Each row is a point. The ring and each string are closed loops that go straight from each point to the next, and from the last back to the first. Before rounding, they use only three directions, however many columns there are. Count how often each string passes through the ring. Passing back the other way cancels.

Ring (7 x 3):
-0.15 0.29 0.39

0.20 0.38 0.30

0.36 0.45 0.12

-0.06 0.58 -0.01

-0.41 0.32 0.03

-0.51 0.08 0.11

-0.45 0.04 0.31
String, 29 rows:
0.22 0.90 -0.03

-0.13 1.02 0.06

-0.15 0.64 0.09

-0.12 0.42 0.08

-0.32 0.70 0.15

-0.61 1.01 0.03

-0.61 0.53 -0.07

-0.33 -0.05 -0.02

-0.16 -0.12 0.06

-0.32 0.28 0.15

-0.63 0.51 0.21

-0.76 0.07 0.22

-0.57 -0.55 0.22

-0.21 -0.48 0.19

-0.21 -0.01 0.22

-0.34 0.43 0.27

-0.58 0.60 0.45

-0.38 0.31 0.50

0.00 -0.11 0.40

0.05 0.04 0.26

-0.13 0.41 0.23

-0.16 0.86 0.37

0.16 0.85 0.40

0.61 0.34 0.28

0.37 0.82 0.27

0.06 0.64 0.20

0.15 0.31 0.13

0.47 -0.08 0.03

0.56 0.29 -0.05
Times through: 2
String (25 x 3):
-0.22 0.67 0.49

0.18 0.35 0.41

0.40 -0.18 0.20

-0.01 0.33 0.19

-0.03 0.89 0.27

-0.03 0.50 0.20

0.39 -0.10 0.10

0.27 0.15 0.14

0.06 0.56 0.21

0.34 0.68 0.28

0.50 0.34 0.31

0.30 0.03 0.27

-0.09 0.34 0.24

-0.32 0.68 0.37

-0.46 0.45 0.52

-0.29 -0.18 0.38

-0.10 -0.29 0.22

-0.30 0.43 0.23

-0.59 0.44 0.32

-0.72 0.04 0.36

-0.29 -0.56 0.25

-0.11 -0.23 0.20

-0.14 -0.08 0.23

-0.23 -0.13 0.38

-0.39 0.51 0.55
Times through: 3

Ring:
-0.22 0.38 0.04 0.00 0.33 -0.33 0.35 0.34 0.45

-0.14 0.65 -0.24 -0.04 0.08 -0.03 0.13 0.41 0.32

0.07 0.60 -0.30 -0.15 -0.13 0.13 -0.21 0.24 0.14

0.43 0.10 -0.15 -0.34 -0.18 0.14 -0.47 -0.19 -0.20

0.60 -0.42 0.12 -0.43 0.00 -0.07 -0.41 -0.50 -0.36

0.49 -0.60 0.42 -0.37 0.21 -0.40 -0.26 -0.53 -0.11

0.29 -0.48 0.53 -0.27 0.32 -0.57 -0.13 -0.38 0.16

-0.10 0.03 0.34 -0.06 0.41 -0.56 0.23 0.09 0.48
String, 27 rows:
0.30 -0.30 0.04 -0.28 0.29 -0.16 0.19 -0.21 -0.24

0.30 -0.25 0.31 -0.27 0.17 -0.36 -0.22 -0.28 0.09

0.46 -0.56 0.65 -0.35 0.14 -0.59 -0.55 -0.56 0.19

0.68 -0.90 0.79 -0.46 0.14 -0.64 -0.70 -0.85 0.00

0.63 -0.84 0.19 -0.46 0.31 -0.18 0.05 -0.62 -0.60

0.33 -0.26 0.01 -0.29 0.23 -0.11 0.11 -0.21 -0.26

0.31 -0.09 0.12 -0.27 0.07 -0.18 -0.23 -0.20 -0.01

0.51 -0.03 0.15 -0.37 -0.25 -0.09 -0.82 -0.36 0.01

0.58 0.08 -0.15 -0.41 -0.34 0.20 -0.76 -0.31 -0.27

0.41 0.13 -0.33 -0.33 -0.13 0.27 -0.24 -0.11 -0.37

0.26 0.03 -0.21 -0.26 0.12 0.07 0.11 -0.04 -0.26

0.17 0.18 -0.06 -0.20 0.05 -0.07 -0.11 0.02 0.06

-0.03 0.87 -0.21 -0.09 -0.27 0.05 -0.49 0.35 0.48

-0.18 1.21 -0.32 0.00 -0.35 0.10 -0.51 0.56 0.67

-0.01 0.57 -0.49 -0.12 0.05 0.23 0.25 0.36 -0.07

0.10 0.25 -0.36 -0.18 0.16 0.14 0.31 0.17 -0.20

0.11 0.28 -0.12 -0.17 0.05 -0.04 -0.05 0.10 0.09

0.00 0.86 -0.17 -0.10 -0.31 0.03 -0.60 0.31 0.51

0.13 0.85 -0.32 -0.17 -0.41 0.22 -0.67 0.25 0.29

0.36 0.30 -0.42 -0.30 -0.19 0.34 -0.26 -0.01 -0.33

0.52 0.05 -0.33 -0.39 -0.19 0.31 -0.36 -0.22 -0.47

0.70 -0.14 -0.11 -0.48 -0.31 0.21 -0.75 -0.46 -0.44

0.62 -0.49 -0.08 -0.45 0.10 0.09 -0.09 -0.47 -0.65

0.31 -0.19 0.04 -0.28 0.18 -0.13 0.00 -0.19 -0.17

0.38 -0.33 0.12 -0.32 0.19 -0.18 -0.05 -0.31 -0.21

0.59 -0.81 0.23 -0.43 0.33 -0.23 0.07 -0.59 -0.53

0.55 -0.81 0.39 -0.41 0.33 -0.38 -0.05 -0.61 -0.34
Times through: 4
String:
0.35 -0.43 0.05 -0.31 0.34 -0.16 0.27 -0.27 -0.36

0.65 -0.85 0.34 -0.46 0.26 -0.29 -0.14 -0.68 -0.45

0.80 -0.75 0.51 -0.52 -0.07 -0.32 -0.85 -0.83 -0.24

0.65 -0.41 0.30 -0.45 -0.12 -0.18 -0.75 -0.59 -0.16

0.76 -0.47 0.11 -0.51 -0.15 0.02 -0.68 -0.64 -0.46

0.77 -0.25 0.13 -0.50 -0.36 0.04 -1.04 -0.61 -0.27

0.43 -0.02 0.12 -0.33 -0.15 -0.10 -0.63 -0.29 0.01

0.29 -0.10 0.00 -0.27 0.14 -0.10 -0.02 -0.15 -0.14

0.52 -0.37 -0.14 -0.40 0.13 0.10 0.03 -0.34 -0.58

0.70 -0.48 -0.05 -0.48 -0.03 0.10 -0.34 -0.54 -0.62

0.70 -0.42 0.22 -0.47 -0.15 -0.10 -0.75 -0.61 -0.27

0.53 -0.29 0.37 -0.38 -0.10 -0.29 -0.76 -0.49 0.05

0.34 -0.21 0.23 -0.29 0.10 -0.26 -0.28 -0.28 0.02

0.32 -0.34 0.02 -0.29 0.29 -0.14 0.20 -0.23 -0.30

0.27 -0.23 0.13 -0.26 0.24 -0.24 0.04 -0.19 -0.08

0.27 -0.39 0.17 -0.27 0.37 -0.29 0.23 -0.24 -0.17

0.16 -0.54 0.48 -0.21 0.55 -0.62 0.31 -0.27 0.11

-0.12 -0.05 0.80 -0.04 0.38 -0.95 -0.16 -0.04 0.94

-0.20 0.21 0.66 0.00 0.28 -0.84 -0.20 0.11 1.01

0.09 0.01 0.14 -0.16 0.24 -0.30 0.08 -0.01 0.17

0.05 -0.06 0.07 -0.15 0.38 -0.28 0.37 0.04 0.06

-0.23 0.09 0.20 0.00 0.56 -0.52 0.61 0.25 0.42

-0.36 0.32 0.42 0.07 0.45 -0.72 0.28 0.33 0.88

-0.21 0.29 0.45 0.01 0.29 -0.67 -0.04 0.20 0.84

0.02 0.07 0.26 -0.12 0.24 -0.43 -0.01 0.02 0.38

-0.14 0.10 0.67 -0.03 0.30 -0.83 -0.20 0.04 0.92

-0.07 -0.13 0.91 -0.06 0.35 -1.02 -0.31 -0.13 0.99

0.13 -0.16 0.66 -0.17 0.20 -0.72 -0.40 -0.22 0.61

0.23 -0.15 0.13 -0.24 0.22 -0.24 0.01 -0.15 -0.01
Times through: 4
